Each point is reached from the start by the listed moves, each made once or not at all, plus a little noise. Is the number of moves made odd or even? Then give how often each move was made.

Moves:
(1): [ 19 -22 -10]
(2): [ 24  43 -45]
Start: [-8  9 -6]
Points:
[-9 10 -5] -> even (0, 0)
[ 35  33 -60] -> even (1, 1)
[ 16  55 -51] -> odd (0, 1)
[ 11 -15 -15] -> odd (1, 0)

Moves:
(1): [-6  7 13 -1 -7 11]
(2): [ -4  -5  -3 -17   1   3]
(3): [-18 -11  -3  10  13   1]
(4): [  1   5  14   4  -5 -12]
(5): [-14  37  -7  -4   9   2]
(6): [ -4  -4  -5   3 -15  -9]
Start: [ 21  13 -13  -1  -8   4]
Points:
[  7   7  -4  11   0 -10] -> even (0, 0, 1, 1, 0, 0)
[ 11  21  11   3 -33  -5] -> odd (1, 0, 0, 1, 0, 1)
[ -5  60   5 -20  -9  13] -> even (1, 1, 0, 1, 1, 0)

Moves:
(1): [ 15   4 -17   2   2  10  -1  -1  -4]
(2): [  1  12 -11   5  -3  -4  -3   5   7]
(3): [ -3   7  -3   5 -10  -9  -5 -22  -7]
(4): [ -4  -5  -3   1   1  -7 -10  11  -1]
(5): [  6   0   7  -6  16  -6 -11 -16   3]
(6): [-7  4 -4 -7 -3 12 -2 -1 10]
(7): [  1 -10   2   3   0  -7   6  -2  10]
(8): [-7 -3  0  6  0  2 -8 -4  0]
(9): [  6   2   5  -3 -11   9 -10  10   7]
Start: [  4   1  -4  -1  -1  -6 -16   7   2]
Points:
[ -1   5 -12   4 -19   6 -32  15  38] -> odd (0, 1, 0, 0, 0, 1, 1, 1, 1)
[ 13  -2 -19   0 -13  21 -30   7  27] -> odd (1, 0, 0, 0, 0, 1, 1, 1, 1)
[ 14  15 -28  -3   0  11 -60   9  25] -> odd (1, 1, 0, 1, 1, 1, 0, 1, 1)
[  6   8 -13  -2 -18   3 -24  18  36] -> even (0, 1, 0, 0, 0, 1, 1, 0, 1)

Moves:
(1): [ -6   4  -5   0   0   2   0   2 -10  10   0  10   6   2]
(2): [ 11  12  -2  -6   3   8   9   2 -11   2   4   2   8  -8]
(3): [  8  -1  -1   4 -10  -8   4   0   2   4   6  -8  -2  16]
(4): [  1   0   3  -1 -10  -3 -17 -15  -1  -3  -7   6  -8 -19]
(5): [ -5  -7  -1   6  -6  -7   5  -8   0   1 -12   2  -5   1]
(6): [ -4   4   1 -10 -11  -1   3   8   1  10   1   4   2  -9]
(7): [ -4   9   2 -18  -8   5  -4   7   3  -1 -17   3  -5   3]
(8): [  6 -10  -7   0   0  -8  -6 -13   1   0   2  -3   1  -5]
(9): [ -8 -13   2  -2 -12   7  -1   2  -5  -2 -10  -6   8   6]
(10): [ 3  5  3 10  3  8  3 -4 16  3  0  3 -1 -4]
(11): [-10  -2 -12   4 -20   1   1 -14   2  -8  -7   1   4  -2]
(12): [ -6   7  -8  11  -2  16   5  17  -5 -14  -6  18 -14  -3]
(13): [-4  0 -3  8 -7 -2  3 10  2  1 -9  1  8  8]
(14): [  2   1  -2   3   2  -2  -3   2   0   3   3 -14  -4   3]
Start: [ 3 -6 -5  8  0 10 -1  1 -4  6 -3 -4 -7  3]
Points:
[  8 -13 -21 -12 -59  11 -14 -31 -11  -1 -32 -10   1  -7] -> odd (0, 1, 1, 1, 0, 0, 1, 1, 1, 0, 1, 0, 0, 0)
[  1  -4 -28  10 -60  21 -11 -22  -6  14 -39  -8  11   4] -> odd (1, 1, 1, 1, 0, 0, 1, 1, 1, 1, 1, 0, 1, 1)
[ -7 -11 -35  25 -28   2   5 -21 -20  15 -23  -6  12   3] -> odd (1, 1, 0, 0, 1, 0, 0, 1, 0, 0, 1, 0, 1, 1)
[ -1  -6 -21  29 -37  10  -3 -14   0  15 -18  28 -27 -17] -> even (1, 0, 1, 1, 1, 1, 0, 1, 0, 1, 0, 1, 0, 0)

Moves:
(1): [ -6  -3  11  -4  -3 -13  -5  -6   2   4  -1   0  -4  -2  -4   4   0  10
  -2   2   8  -6  -6  -1   1  -3]
(2): [-1 -4 11  1 16 13 14  4  0  0 14 -5 20  7  2  1  5  3 -2  1  6 -3  2 -4
  0 -8]
(3): [  2   1   9  -7 -10  -1 -16   1 -10   8  -2  -1   5   9  -3  -2  -6  -6
  -3   7  -1  -4   2  -2  10   0]
(4): [ 10   3   3  10  -1   1  -2  -2   1  10   5  -1   2   1 -15  -2  -5  -6
  -3  -6   7  -3   1   6  -4   0]
(5): [  0  10   4   5  -9  -6   9  -9   9 -12 -12   1  -2  -2   7  -2   7   4
   1   3   4   3   4  -5  15  10]
(6): [  3   1   5  -4  -2 -11  -8  -3   3   2   7   2  -8   4   4   4  -4   2
   6  -8  -1  -8   2   6   1  -1]
(7): [ -5   1  -1   1   0  -2 -15  -2  -4   3  -4   9 -11  10   1   3 -13  -6
   2  -1   3  -3  -1  -5  -1  12]
(8): [  5  -5  -9  11  -4  -5  -6   1  -4  10  -3   3  -7   8  -2  -8 -11   9
  -2  -6  12   2  -4  -6   3   7]
(9): [  6   9   4   9 -11   1   4   1  -1   0  -6   2  -1   2   3  -2  -3  14
  14  13   3  -1   5  11  -7   2]
(10): [  8   2  10  -2   1  -9  -3  -4   9  -7  -9   1  10 -16  -2   3   4  -2
   2   5   2  -3   4   8  -2  -3]
(11): [ 5  0  8  6  0  7  6  8 -4  4 -8  1 -4 -9  7 -8  5  3  0 10 -4  7  1 -7
 10 -1]
(12): [  5 -17  -5  -7   0   1   4  -4   1   8  -8   1 -14   8  -8  -2   4   6
  -7  12 -12   4   8  -2   1  -9]
(13): [  6  11   5  -5  -1  -2   0  -3  12  -4  -6 -12  -4  -8   4 -12   3  10
  -8   5   0 -17   4   7 -16  -4]
(14): [15  1 -8  6  2  7 -2  2 -4 -5  4  3 -6 -2  1 -5  4 -9  9 -3 -1 -7  4 -5
 -9 -1]
(15): [  3  18 -14  -8   8  12  -3  -5 -18 -10   1   4  -3   2   7  -3  -8   4
   7  -8  -5  -8  -2  -9  15   1]
(16): [-11   2   9  13  13 -11  10  -7   7   9  15   2  -1  13   8  -9  -6  -7
  18  -7  -3  -6 -14  15  -3  12]
(17): [ 5  5  3  5 -4  4  3  1 -2 11  4  1  6  1  0  3 -1  6  1  3  1 -9 -1  5
 -4  0]
(18): [  1  -6   6  -3   5  -8   1  -3   0  -1  14   5   6   6  -7   2   2   1
 -10   4  -2  15  -3   0 -11   2]
(19): [ -3   4  -4  -1  -6   0   0   2  -2 -11  -9  -8  -2  -6   0   3 -10   4
   7   1  -3  -5  -3   5   6   7]
(20): [  3 -14 -12  -4   5   2  -4  -1  -6   3  -4   5  -5  -7  13  -1   2   0
 -17   8  17   9   2  -2  11   1]
(21): [ -5  -4  -8  -8  -4 -10  -7   1 -15   2   3   8  -2   7  -5   4 -11 -11
  -5  -9  -8   2  11  -1  -2   5]
(22): [  5  -9  -6   6   1   3  -3   2   1  -9   1   8  -6   1   1 -10  -1   0
  -6  -5   2   7   0   4  -3  13]
(23): [-1 -4  4 -3  2 -3  5  1  3 -1 -8  2 -1  1  0  2  5 -7 -8  2  0  6 -6  3
  3 -6]
(24): [  0   4  -5  -3  -1   6  -2   7  -2   0  -2  -9   5   2 -11  -3  -6   9
   3  -5   9  -2  -3  -3  -3  10]
Start: [ -2  15  -9   3  -1  -5   9  -3   3   4  10  -5  -7   0   3  -3  -6   1
  -2   4  -1   0 -11  13  -8  -6]
Points:
[ 13   8   0  27  22 -24  -1  -1 -14  41  60  14  -3  57 -22 -12 -48 -15
   7 -32  21 -15 -23  21 -38  26] -> even (0, 1, 0, 1, 0, 1, 1, 1, 0, 0, 0, 0, 0, 1, 0, 1, 1, 1, 0, 0, 1, 0, 1, 1)
[  9   0  14 -28   3 -34 -22 -10 -36  14  -2  16 -19  30 -10   1 -46  11
 -17  16  -8  -5  -6  -4  26  -3] -> even (1, 1, 1, 0, 0, 1, 1, 1, 0, 1, 1, 1, 0, 0, 1, 0, 0, 1, 1, 0, 1, 0, 1, 0)
[ -7  42  10 -10  -4 -36 -17 -22 -25  -5   1   4  -5  22  21  -3 -56  20
  27   6  29 -36  -8  24  33  38] -> even (1, 1, 1, 0, 1, 1, 1, 0, 1, 1, 0, 0, 0, 0, 1, 1, 0, 0, 1, 1, 1, 0, 0, 1)
[ 37   3  -2  20   4  -2  13  -8  12  12 -16  -5 -37   8   5 -58   0   0
 -23  25  20  -4  -8  19   5  21] -> even (0, 0, 1, 1, 1, 0, 0, 0, 0, 0, 1, 1, 1, 1, 0, 1, 0, 0, 0, 1, 0, 1, 1, 1)
[ 40  50  -7  10 -16 -11 -15 -11 -26 -21   2  11  -2  19   9 -27 -44  23
   4  14  11 -30   9  13 -15  37] -> odd (0, 1, 1, 0, 1, 0, 1, 1, 1, 1, 0, 0, 1, 1, 1, 0, 1, 1, 1, 0, 1, 1, 0, 0)
[ 11  -4  -6  13  19 -38   2 -29  -2  24  34  22 -43  43 -14 -25 -30  13
  -9 -18   5   2 -34  26  -5  11] -> even (1, 0, 0, 1, 0, 1, 0, 1, 0, 0, 0, 1, 0, 0, 1, 1, 0, 1, 0, 0, 0, 1, 1, 0)
[-19   5  -1  21   2 -39  -9  -8 -17  34  12  18 -35  27   7 -17 -43  -2
   8  -7   6  -4 -25   7   0  25] -> even (1, 0, 0, 0, 0, 0, 1, 1, 0, 0, 1, 0, 0, 0, 0, 1, 0, 0, 0, 0, 1, 0, 0, 0)
[ 20  28  19  31 -14 -31 -18   2   2  21   4  -3 -34  34  -8 -46 -57  21
   8   6  21 -12 -30  44 -22  47] -> even (0, 0, 1, 1, 0, 1, 1, 1, 1, 0, 1, 0, 1, 0, 0, 1, 0, 1, 1, 0, 0, 1, 1, 1)
